Rows are points. Each copy is the shape, with its points in the same order, stretched, turned, moved and blurred by noise. Is it also mirrored, or only turned?

Shape (6 x 3)
[[ 29 -47 -35]
 [  0 -16  14]
 [-25  42   4]
 [ 36  11   9]
 [-41  71   4]
 [-48 -43  19]]
Copy 1 (6 x 3)
[[  5   6 -61]
 [ 24   5  10]
 [-28   1  60]
 [  8 -36  15]
 [-44  21  95]
 [ 47  57  17]]
Copy 1 is: mirrored
Copy 2 (6 x 3)
[[ 43  11  35]
 [-14 -13   4]
 [-33  17 -57]
 [  8 -23 -28]
 [-48  26 -89]
 [-48   2  41]]
Copy 2 is: mirrored
Copy 3 (6 x 3)
[[ 39 -49 -15]
 [  9 -14  27]
 [-26  28  -4]
 [-19 -44  11]
 [-39  43  -9]
 [ 39  30  30]]
Copy 3 is: mirrored
Copy 4 (6 x 3)
[[-49  20  -4]
 [ -8  -4  21]
 [ 34 -19 -17]
 [ 14  25  11]
 [ 54 -28 -34]
 [-24 -48  23]]
Copy 4 is: mirrored

Shape (9 x 4)
[[  3   5  11  -6]
 [  7  55 -68  14]
 [ 15  53 -14  11]
 [-17  27 -61 -48]
 [ 22  52 -14 -28]
 [ 48 -31  38 -16]
 [ 35 -16  18 -14]
 [-19 -55 -44 -38]
 [-12 -39  38  29]]
Copy 1 (9 x 4)
[[ 14  19  -6 -20]
 [-49  53 -16 -54]
 [-10  56  -3 -36]
 [-27  18 -59 -44]
 [  7  43 -27 -52]
 [ 41 -17  17 -30]
 [ 26  -4   8 -34]
 [-23 -43 -42 -18]
 [ 11  -9  26  19]]
Copy 1 is: mirrored
Copy 2 (9 x 4)
[[-16 -12   6 -11]
 [ 41 -39 -22  50]
 [ 21 -18 -31   6]
 [ -7 -85   6  46]
 [ 16 -54 -20  -6]
 [ -4 -13  35 -82]
 [ 11 -27  32 -48]
 [-30 -60  73  18]
 [-40  41  36 -19]]
Copy 2 is: only turned
Copy 3 (9 x 4)
[[  0   7   1  -5]
 [ 31  43 -67 -14]
 [ 21  42 -18  -4]
 [  3   3 -64 -74]
 [ 18  32 -13 -45]
 [ 33 -19  43   2]
 [ 29 -16  23  -8]
 [  2 -48 -51 -34]
 [-11  -5  31  50]]
Copy 3 is: only turned
